Every row gives one point. Two turns around zero, p and q, are shown by what they do to some points. Where does a point land after both, in the order given? Backwards means that the second turn is done in reverse. Each puzzle has new turns, and all numbers are rounded.

Turn p:
[-18  23] -> [-1 29]
[ 4 17] -> [13 12]
[ 14 -39] -> [-11 -40]
Turn q:
[-11 -10] -> [  2 -15]
[-17 -16] -> [  4 -23]
[-18  42] -> [-45   9]
[44 -6] -> [30 33]
[ 2 -9] -> [ 9 -3]
Where do these land?
p, then q backwards: [-10 -38] -> [-38  11]
q, then p: [-9 27] -> [-18  22]
p, then q: [-18  -4] -> [-15 -10]
q, then p backwards: [ 35 -13] -> [12 35]
p, then q backwards: [ 2 27] -> [27 -3]

Turn p:
[ 28  11 -33 -44] -> [ 19  52 -29  -3]
[-19 -19  32  15] -> [  4 -39  18 -10]
[-25   2   2  12] -> [-20 -17   0  -8]
[ 24  -4 -29  -6] -> [  9  22 -21  21]
[-8 10 29 23] -> [-12 -18  33  -1]
Turn q:
[-17  -3 -11  36] -> [-19 -31 -19   4]
[-18  51  18 -10] -> [-35  38 -10 -24]
[ -1 -18  45 -10] -> [-14   7  45  12]
[  3 -11  20 -12] -> [ 1  6 25  4]
[11 26 -9 14] -> [ -7  12 -29   8]
[ 14  -5 -32 -19] -> [ 37   2 -12  -9]
[  8 -40 -32   2] -> [ 38 -35  -1   5]
Where do these land?
q, then p: [ 28 -11  11  13] -> [-11 -14  16  25]
p, then q backwards: [  7 -46  -6  24] -> [ 19 -29 -24  32]
q, then p: [22 22 10 34] -> [-41 -12  -9  18]
p, then q: [ -4  20  -2 -21] -> [ -2  22  -3 -19]
p, then q backwards: [-24  15 -35 -30] -> [-14  50 -13   1]
p, then q: [-29   1  22 -20] -> [ 21  14  28 -18]

Turn p:
[-20 -30 -28   2  22 -39] -> [ -1   8  24  11  34 -46]
[ 39  20  -1  -3 -45  11] -> [  4  18 -42  23 -25  28]
[ 15  -3 -26 -12  10   8] -> [ -5   5 -17   0  29   5]
[-21 -12 -14  -5 -18  11] -> [-14 -24  -3  21   3  -5]
[-38  12  16  -6   1 -20] -> [-23  -5  24 -10 -23 -23]
[ 24 -33  -9   7   0  33] -> [ 31 -22 -18  11  26  19]
[ 31  20  37 -13  25 -23] -> [ 19  33  -8 -46 -19  -6]
[-31  27  25  29   3  20] -> [-12 -15  39  -9 -27  29]
Turn q:
[-11  -7   9 -23  18   9] -> [ -1 -22   2  -3 -18  18]
[ -2 -21  26   3 -34  13] -> [-24   5   6  27 -23 -22]
[ 18   9   6 -17 -25 -46] -> [-11   2  35 -30  12 -32]
[  3 -13 -33  25   3  -8] -> [ 28   8 -25  -1  14 -18]
[-20  11   5 -11 -33 -12] -> [-29  15   1 -21 -13 -14]
[ 13  -1  19  38  37 -12] -> [  3 -25  -8  24  47   5]
[  0  21 -31 -16  35  55] -> [ 35  15 -12   4 -17  63]
Where do these land?
p, then q backwards: [ -5  -2 -16   1 -23  11] -> [-6 -8 19 14  8 15]
p, then q backwards: [ 17  -8  12 -48  50   2] -> [-25  17 -36   3   5 -55]
q, then p: [-68   0  12   5   8  16] -> [-38 -32  -1  42  28  -3]
q, then p: [ 14  23 -14  19 -16  14] -> [-17  21   9 -16  -4  25]
p, then q: [ 32  -9  -4  20 -13   7] -> [21 22  5 21 16 10]
p, then q: [ 17  -1  33  -1 -20 -54] -> [-14  37  31 -26  25 -28]
q, then p: [ -6  -4 -23   5  15   4] -> [  2   9 -18   5  18   9]

Turn p:
[ 27 -41   0 -32   9 -43  19   3] -> [ 13 -31   9 -48  14 -34   1  30]
[-34  12 -13  -8  42  -3   9 -10] -> [-34 -15 -11  22  30   1  24   7]
[-19  45  19  18   3  -3 -27 -19] -> [-27  24   6  26  15  -1 -14 -41]
[ -5 -63  -4   0 -26  -6 -11 -18] -> [ -4 -11  31  -8 -45 -23  -8  37]
[ 2 14  8 28 -6  9 16 -3] -> [ 13   5  -2  14 -10   0  15 -26]
[ 9 -6 14 -7 15 19  0  1] -> [  6 -15  14   0   6  21  -1  -1]
[ 41  43 -68  13  -2  16  -9  19] -> [ 40   9 -72  31  10   7 -32   4]
[-15  -5  15 -25  -8   3  19 -12] -> [-23 -13   4 -24 -10   8  13  -6]
[ -5   1  27  13 -26   6 -15  38] -> [ 16  46  20 -12  -8  17   2  -3]
Turn q:
[ 16 -11 -22  -5 -38 -11  24 -19] -> [ 18 -36 -18 -11 -10 -25  24  -5]
[-34  -2 -26   9  16   9  20 -33] -> [-29   4 -11 -11  35 -28  12 -21]
[ 24  -8  31 -33   1 -18   7 -42] -> [ 32 -34  47  -3  18  -4   5 -10]
[  0  27 -28 -20   6  17 -45  -8] -> [ 24  21 -22 -26  34  12 -24  19]
[-25 -10  11   1   7  25   4  11] -> [-35  -1  -1   0   5  20  -3  -3]
[ -6  20  26   2   5 -15  14  31] -> [-15  17  28  -1 -32   1  -2  14]
[ 39 -24  15  11   6  17  24  12] -> [  7  -7   6  27 -16  28  38 -11]
[-16 -29 -21  11  30  16  -6  34] -> [-33  18 -25  37  13  13   4  17]
[  1  37  15  24 -34 -40 -43  14] -> [ 30  18  -3 -12 -46 -16 -56   0]
Where do these land?
q, then p: [  7 -15  46  13   1 -10   5   5] -> [ -1   7  32   6 -32   1  -3 -23]
q, then p: [-16 -26  53  29   2  34   7 -12] -> [-39 -20  29  32 -41  13   3 -17]
q, then p backwards: [-19 -25  16  17   5   6 -31   6] -> [  3  25  -8  -3   5  20 -32 -21]
p, then q: [ 16  -6 -13 -34  16   0   6  -5] -> [ -9  -9 -11  25  19  11   0  23]
p, then q: [  5  -9 -44  -3 -30   9  -7  31] -> [ 17  16 -37 -16 -24   7   6  34]
p, then q: [-40 -19 -49  -4 -17  -7   9  34] -> [-23  22 -24 -19 -39 -15  21  43]
q, then p: [  9 -33  19  36  30   8   9 -18] -> [ -6 -20  13  39 -17 -17  15 -35]
q, then p: [  6  61  -2 -17   8  -2  -2   5] -> [ -3   8 -17 -40  29  26 -16 -19]
p, then q: [ 10  15  -7 -18  -5 -12   3 -37] -> [ -1 -19 -12  11  25 -21 -23   3]
p, then q: [ 23  57 -18 -17  -8 -26   1  -8] -> [ 23  15 -19  -1  53 -33 -10  12]

Turn p:
[ -1   6  23 -18 -17 -27 -17  10  30  21 -17] -> [ 15   4  12  22 -35   2  -9  16  33   5 -21]
[ 16  -3  15 -11  12  13   1 -23  18  15  23] -> [ 35 -10  22 -23  10  -3  -3   0   8   0   2]
[ -2 -36 -33  11  -6  28  -4   8   5 -20  -8] -> [-18 -19 -32  -4  31  26  -1 -14   1 -13 -13]
[ 11 -15  16  24  23  11  40 -19 -27  -1 -10] -> [  7 -26  14   4   8  -4  29 -10 -47 -13  17]
[ 11   2  28 -14 -35 -32 -10   7 -34  -1  20] -> [ -8   5  -1 -15 -60  -3  -5 -11  11   0  30]
[-18  -7  -8  18 -29 -14 -21 -13   1  10 -20] -> [-13 -10  -2  33  -8   9 -17 -23  15  19  -2]
[-20  13   2 -15  23   9 -21   7 -23 -11   2] -> [-24   4   0 -19   0  -9 -18  24 -18  17  -2]
[-37 -21  22  13 -32  19 -12  -6   2 -19 -11] -> [-30 -36   3  14   2  32  -1   8  21  15  18]
[-35  12 -15 -20  15   9  21  21   2 -16  10] -> [-22  16 -14 -15  19  -9  28  28   3  17  -7]
[ 14  15 -36  -8  -1  -1  22  21   7  30  -2] -> [ 28  37 -28   7   6  -2  16  -8  -6   5 -18]
[ 27  29  16  32   8   2  -2 -17 -18   1 -17] -> [  8  10  26  24  -1  -1 -19  -5 -35 -16  24]
[ 25  17   3 -30  12 -30  25 -12  17  -7  -2] -> [ 11  27  32 -11 -14 -17  24  -4   5 -20 -22]
[  9 -13 -34  18  26  12 -21  16  21  -3  32] -> [ 10  -3 -34 -16  41 -22 -25  -1  11 -18  -7]
Turn q:
[ 15 -25   4  -3  10  -4  -2 -49  15  20  13] -> [ -2   7   0  23  28  -1  17 -47  -1  18   6]
[ -1  -3  16 -20  23  20   8   7   0   7   7] -> [-22   6   6  -5  27 -10  -5   9   9   5 -13]
[ 14  18  17  16  14  11  -8  19 -15   1   6] -> [  3  14  26  -1  -1  -5 -16  19 -17   2 -15]
[ -4  17   0 -17 -12  -8  11   3  -9  -5 -11] -> [  8 -11 -13 -24  -7  -4 -10   2   7   3  -5]
[  0  26   2  -3  24   3  14  -7 -14  -9  18] -> [-17  25   1 -19  -5  -8 -17 -10  -8   4 -17]
[-63   8   2  12   0  -9  15  -5   6   2  10] -> [-21   3  -6 -12 -32   6  36  -6  23 -15 -29]
[  6  12  11   5   5 -17  15  20  -4  24   7] -> [  9  14   3  -8  -6 -15  11  19  -2  26 -11]
[ 11 -34   5   2 -11  -9 -17   4   4 -55  16] -> [-19 -23  12   3  -5 -17   1  -9 -30 -32  42]
[  3  24  -9  20 -67   1 -15  16  28 -11   4] -> [ 48  -2  21 -25 -24  23  13   9  12 -25  38]
[ 10 -42 -24  12   5   9  12  11   2 -15  14] -> [-28   5 -14  16   7  12  13  12 -24  -5  32]
[  4 -20  -9 -12 -28  -1 -22 -36 -12  16  -4] -> [  9 -31   4  13   6  25   0 -33   8  20  14]
[  1  20   2  -9  24  13   5   3 -12  22 -97] -> [ 41 -23 -44  23  25   4 -36  28  11  -6 -61]
[  4   0 -15  -3  12  -8 -16  13  11   3  17] -> [ -8  16   6  14 -11 -10  -6   5  11   4  18]
Where do these land?
q, then p: [ -5 -30 -23   2   6  29 -22  10 -19  27 -19] -> [ 11 -29 -32  21  32   9 -15  20  -9   1  11]
p, then q backwards: [-10  34  28  33  -2   1  -9 -15   8 -32  11] -> [ 19 -20  -2 -15   5  21 -35  27  19 -12  28]
q, then p: [-26 -22  23   5  15  -3  -8 -14  29  -9   8] -> [-22 -12  25  18  11 -17  32  -4   4 -11   6]
p, then q: [ 28 -27   6  36   8 -18   8 -23  23 -23  17] -> [-19  -5  -6   7   5 -33  12 -37 -31 -30  15]
p, then q: [ 29  -7  -7 -28  -6 -13 -14  -1  23  13  15] -> [ 33  -8  -7  -3  20 -12 -19 -13  12 -14  19]
q, then p: [-29  17  27   2 -28  -1  -5  27 -10  25 -29] -> [ 18 -13 -16  12 -21  34  18  15   6 -33 -28]
p, then q: [ 15  27 -16 -20 -22   3  29 -21 -25 -30 -29] -> [ -7   1   9 -48   6  22  -6 -15   2 -10 -49]
p, then q: [-13   0 -26  -6   2  14   8  19   8  35 -30] -> [ 23  16 -21  20   4  29 -15  23 -10  12 -16]
q, then p backwards: [-23  -3 -20 -21 -22 -14  11  15   9  -8   4] -> [ -9 -18  16  -7 -20  -5   2  22  -5 -11  29]
p, then q backwards: [  9   2 -24 -22  15 -13 -15  22 -21  16  -6] -> [  1  27  -7   9  25 -19  26  -3 -19  -8  -8]
q, then p: [ 21  12   6 -22  24 -12   9   0 -23  -6  20] -> [ -3   5   4   2 -26 -20 -20  -2   1  34 -12]
p, then q: [-10  16  27  24   7   1  -8 -21 -15  17  30] -> [ -9   5  34   6  -7 -21  14 -10  -5  36  16]
q, then p: [ 12 -19  -2  16   3  26  16   2  13 -26   8] -> [-26   8  -2 -23  14 -14   8  15 -20   1  17]

Turn p:
[ 18  -8  -6 -16   9  13  10 -13 -53   7 -17  -9] -> [ -9 -18  23 -33  -3  -8 -22  16 -32   1 -22  11]
[ 14   7  17 -12  23  36  17  -7  -3  19  23 -12] -> [-12 -28  16 -21  25  16  -3 -10   7 -33   1   9]
[-51   8 -21  -3  -7  -3  14  -9   1 -22 -38  38] -> [-18  37 -17  19 -37  -5  -2  -5  11   8 -54   1]
[ 21  22  -1  -7   6  -8 -53 -12  18   8 -23   1] -> [ -1  22 -27 -14  -2  21 -15 -20 -31   8  29 -25]
[ 26   1 -15  59  -8 -18   5 -14 -18  -1  20  10] -> [ 33   2 -16  -9  37   1   8  21   1  40  -5  30]
[ 21 -85  -5  22  22 -14  -2   5   4  18  -4  -5] -> [ 38 -42 -14   2  10 -61 -40  -7   9  13  12  -1]
[ 10  15  -6  -1 -22  17  -2  23   6  22  11 -14] -> [-10 -28   3   3   5  25  18  11   2   7  12 -19]
[-44 -32  -5 -18   8 -15 -30 -12   9 -11  25 -16] -> [-12   0   1  23 -21 -40  15 -43  -7   0  23  20]
[-17  30 -26  -4  20   3  17  34  18 -55  13  13] -> [-20  27 -26  47   3   3  21  32   1 -40 -12  14]
[  7  29 -26 -21 -39 -15  11 -16  24 -13  -5 -14] -> [  7  19 -10 -16 -21   7  54  11 -10  -4  -5 -26]
[  3  35 -16   1  14 -26  19   3 -15   4  17   5] -> [-23  24   4  -7  35  -5  19  22  -3   4  -8   3]
[ 24 -20  49 -25  14  23 -27  24  10  11  21  18] -> [-12 -19   7  -7  -6  13 -42  -4  25 -25  56   4]
[-32  -1  60  25 -41   6  21  -4  -1  12 -42 -16] -> [ 38   6  58  15 -25  31 -11 -22  26  22 -26 -21]
Turn q:
[-17 -19 -18   2  14  26 -28   5  20  33 -13   1] -> [-13  -3 -26  -4 -25   6 -27  29  19  17   5  22]
[ 10  34  20 -13  13   6   8  24  17   8   3 -15] -> [ -2  -2  -2 -22  33  28   8  -5  22  15  -3  -9]
[-25  22  20 -32  16 -20 -20 -39  32 -41 -19 -21] -> [ -1 -29 -15   6   4  21  -1 -34  39 -62 -23   2]
[-17 -21 -28  36 -25  -4   4 -16  29 -45  37  23] -> [ -4 -28  36  17 -36 -13  18 -15 -13 -21  53  26]
[ 11 -13  33  12  -8 -28  31  18  21  16  29  -1] -> [ -9 -14  27  18  28 -17  20  10  19  23  20 -32]
[-26   8 -17  28  18   5  -1 -18 -36  25  44 -13] -> [-13  -5 -32 -24 -12 -24 -21 -17 -31  11  37 -28]
[ 24  -1 -26 -19 -34   3   9  12 -15 -19 -18 -34] -> [ 34  30   7  -4 -22  28  30  12 -11 -11 -14 -15]
[-17  12 -20  34  15  -5 -38  25 -18   3 -14 -29] -> [-16   7 -37 -22   6  18  -7  37 -27 -26  20   2]
[  7  14 -35  -8  30  -5  32  -5 -31  24 -18  23] -> [ 17  45 -35   0  13 -27   0 -22  -9  23  -1  18]
[ 42 -24   9 -18 -22 -21   1   6  13 -44  19  24] -> [ 38  -7  67  15   7 -10   8   2   6 -18  -1   6]
[ 36  31  30  -1   4 -20 -26  -6  -2  21 -28   4] -> [-18  30   9   9  42  19 -32   3   8 -12 -25 -10]
[ 36 -22  16  -1  26  24  26  14 -25  -3 -17  -4] -> [ 40  -5  -8  18  24   6  -2  11 -25  35 -23   0]
[-29 -15  31  -4 -16  16 -19  10 -34  26   7  21] -> [-33 -15   5 -23 -11 -31 -15  19 -18  18 -33  -8]
[-33  -5 -17 -15 -30  23  21 -31  29  -5 -12  22] -> [-18  -4   4  15 -51  -2  20 -31  21   8 -11  28]
Where do these land?
p, then q: [ 28 -14  16 -15  34   6 -10  21 -35 -20   5 -19] -> [  8 -26  21 -28  21 -28 -15  21 -29 -23  -7   3]
q, then p: [-31 -32 -14  31  27 -22 -21  10  29  11  21 -30] -> [ -4 -29 -22  43   3 -34  33  16  13   1  32  18]
q, then p backwards: [-12   3   1 -16  19   2  16 -12  35  24 -37 -38] -> [-14  13 -16  25 -14  19   4  16  45   4   2  40]
p, then q: [ -7  34  20  40 -32   4 -11  -9 -14  16   3   4] -> [-15   0  -9  -1   0  17 -27 -11   7  57 -13   4]
q, then p: [  0 -32  18  21  34  -6  20 -13  28 -21  -4 -31] -> [ 39 -40 -28  15  24 -23  -5   5   4   4  -3  21]
p, then q: [ 10  39 -28   3  -2  36   1 -11 -29 -20  15  15] -> [  4   4 -12 -23 -13 -15  18  -2 -18  27 -26  49]
q, then p backwards: [ 31 -12 -16 -26 -35 -25   4   8 -18  -3 -37 -12] -> [ -9  28   6   4 -11 -25  38  -3  11 -43 -28  -6]
q, then p: [ 24 -14 -12 -12 -10 -39  -1   2  26  40 -46  21] -> [  3  38 -24  40  34  40   5   2  16   6  -2 -28]
p, then q: [ -9 -23   6 -13   1  12 -13 -23   1 -10   3   9] -> [ -4  10  25   6 -20 -13  -5 -14   4 -16  -6   4]
p, then q: [ -7  -4  -6 -27  -3 -34 -30  24  26 -24  16  30] -> [-24  10  14 -29  -9  -4  25 -15   2 -13  54 -11]
q, then p: [-15 -15   7  26 -15  29 -14  35  -7 -26  22  30] -> [-24  -8  35  -5 -23 -22 -32  16  33  13  12  16]
q, then p backwards: [ 26  29  26  -7 -35  34  39 -23  -4  34  22   7] -> [-46  20  16   9 -23 -19 -22 -13 -11  52 -34  -8]
p, then q: [-38  41 -18  -7  16   3  21  -9 -36  -1  19  14] -> [-37  -8 -34  -2  14 -16  23 -19   0   6 -28  37]
